Rows are points. Two turns around zero, p and q, are shown by what they do to some points. Where does a point land after both, in the order given? Backwards means that the second turn is done in reverse. Each puzzle has new turns, and all numbers are rounded.

Turn p:
[-9  4] => [-9 -5]
[ -2 -12] => [ 8 -9]
[ 42 -16] => [39 23]
[-30  23] => [-37  -9]
Turn q:
[-13 -13] => [  1 -18]
[-10 -22] => [ 10 -22]
[ 3 49] => [-35  35]
[31 -4] => [24 20]
[-12 -10] => [ -1 -16]
Where do these land?
p, then q: [-3  4] => [-3 -4]
q, then p: [-26 -11] => [ 15 -24]
q, then p: [-13  24] => [-21 -17]
q, then p backwards: [ 43 -17] => [ 42 -20]

Turn p:
[ 18  11 -30] => [-15  23 -25]
[ 10 -25   3] => [-13 -23  -6]
[-48   7  22] => [18  3 50]
[ 18  28 -11] => [ 11  24 -24]
[  3 -21  16] => [ -1 -26   3]
Turn q:
[ 34 -17 -40] => [ 33  24 -37]
[  7  37 -16] => [-7 38 12]
[-26 -21  13] => [-16 -31  -7]
[ 3 -8 11] => [  7 -12   4]
[-9 30 21] => [-16   5  34]
[ -8 -21  11] => [  1 -24  -6]
Where do these land?
q, then p backwards: [-10 -28  19] => [ 13 -24  22]
q, then p: [ 10 -29  35] => [-17 -41 -15]
q, then p: [ 21  22 -11] => [ 26  14 -13]
q, then p: [-21  33 -19] => [19 27 28]
q, then p: [  0   2 -23] => [-2 23 -2]

Turn p:
[22  5 12 -3] => [  9   8  20 -10]
[-12 -27  -6 -20] => [ -9 -15 -21 -23]
[  8 -28 -16   6] => [ 15 -28  -9  -7]
[-11  71  -7   7] => [ 1 58  0 44]
[ -7 -21  17   9] => [-16 -22  10  -4]
Turn q:
[-38 -11 -23 -24] => [-46   3   6  23]
[ 27  12  18 -13] => [ 17  21   2 -25]
[ 25 -14  -9 -33] => [-13  30 -25 -16]
[  0 -18   6   3] => [ -7 -12  -9  -9]
[45 20 -3  5] => [ 40  25 -14  -7]
[-22   0  -1  26] => [  3 -28  10  17]
[-36  11  12  36] => [  8 -39  30  18]
Where do these land?
q, then p backwards: [ 13   9   1 -25] => [  3  19   7 -21]
q, then p: [11 16 49 -9] => [-10  27  15 -43]
p, then q: [ 22   2 -24  15] => [ 24   3 -24 -11]
p, then q: [ -5  15 -16  18] => [ 22 -12  -8  11]
p, then q: [-40 -42 -10   1] => [-43 -18 -27  25]

Turn p:
[ -9 -23  29 -15  -8  30 -13  20] => [  7  33   1   2  -6  -4 -19  41]
[ 12  -5 -24  40 -12  -2  24  21] => [-29 -14  11  46   8  -7   4 -11]
[  9  -5 -24   0 -19 -31  -3 -10] => [ -5 -10   2   3 -20 -10  33 -19]
[ 20  20  13 -20  -3  31 -18   7] => [ 45   6   7   7   0   7 -17  14]
[-19 -16 -49  -2  26 -24  22 -22] => [-28  -9 -47  -6  14  -1  31 -32]
[-29  16  14  11  28  -1 -44  -2] => [ 11  -8   8 -41  34 -27  -6  16]
[-10  13  30  -9 -24  29   3  -7] => [ 14  13   7  -5 -21  -3 -42   5]
[  2  -1 -31   6   5 -47  46  17] => [-40   5   4  17  10  20  34 -45]
[ 24   1  41 -11   6  15 -16 -26] => [ 25 -16   4 -22 -20  23 -18  30]
Turn q:
[-26  10  24 -35  14 -16   3   5] => [-14 -27  13  13  40  -5   2 -11]
[ 14   2 -16 -13  21  -2  17  12] => [ 22 -19  20   0  -4   9 -12   7]
[ 17  -5 -13  22   6 -19  22 -18] => [39 20 -7  1  3 -1 -3 13]
[-19  36  12  27 -46  16 -27  30] => [-45  25 -14 -37  -4  28   5 -38]
[ -9  25   5 -26  17   4 -15 -21] => [-10 -12   6  19  10 -22 -25 -24]
[ 63  -8  22  13 -23  17  22 -19] => [ 26  31  21 -37 -25 -43  19  10]
[-40 -17  -7   4  39  -7 -36  23] => [-38 -20 -16  29  12  30 -25  29]
[ 22 -21  -6   8  -5  27  40 -25] => [ 33  21  22  13 -29 -15  26   8]
[  5   2  14  13 -26   2   5  -5] => [ -2  20  -4 -15   0  -7  19  -8]
[-27 -23 -34 -13   4 -22 -30  17] => [-10 -39 -40  15  -2  25  -7  12]
Where do these land?
p, then q: [-19   2  31 -29   1  28 -28 -18] => [ -4 -42  -4 -39 -11  -9 -20 -12]
p, then q: [  2  15  16   9  29 -26 -11  26] => [-13  -7  42  15  19 -10  -3  13]
p, then q backwards: [  0 -35  19   7  31  28  -2 -28] => [  6 -28 -13  13  12 -30 -38  23]
p, then q: [ 15  24 -13  34  22   9  -4 -11] => [ -2  -2  -6  19  -8 -10   0  48]
p, then q backwards: [  6 -21 -37 -14  -7  -7  -8  27] => [-21 -25  12   9 -18   4  18 -31]
p, then q: [  7  28  18 -31  10   6  15 -13] => [ -9  -4  10  -3 -33 -32 -12 -13]
p, then q: [ 15 -10 -34 -25  -3   8   2   2] => [ 34  21   1  -6 -19  11  -5  -6]
p, then q: [ 36  21  11 -25 -29  30  35  20] => [-23  53  -2 -29 -32 -17 -13 -11]
q, then p backwards: [-35 -27  13  24 -15  -7  30  -2] => [ 21 -24 -21 -23  21 -14   1  35]
q, then p backwards: [ -9 -33  -3  27 -10 -29 -25 -17] => [-11 -43 -19 -16  20  27  -5  -5]
q, then p: [-18  36 -22  22 -29 -41  -5  13] => [ 43 -18 -54   6  10   2   0  -8]
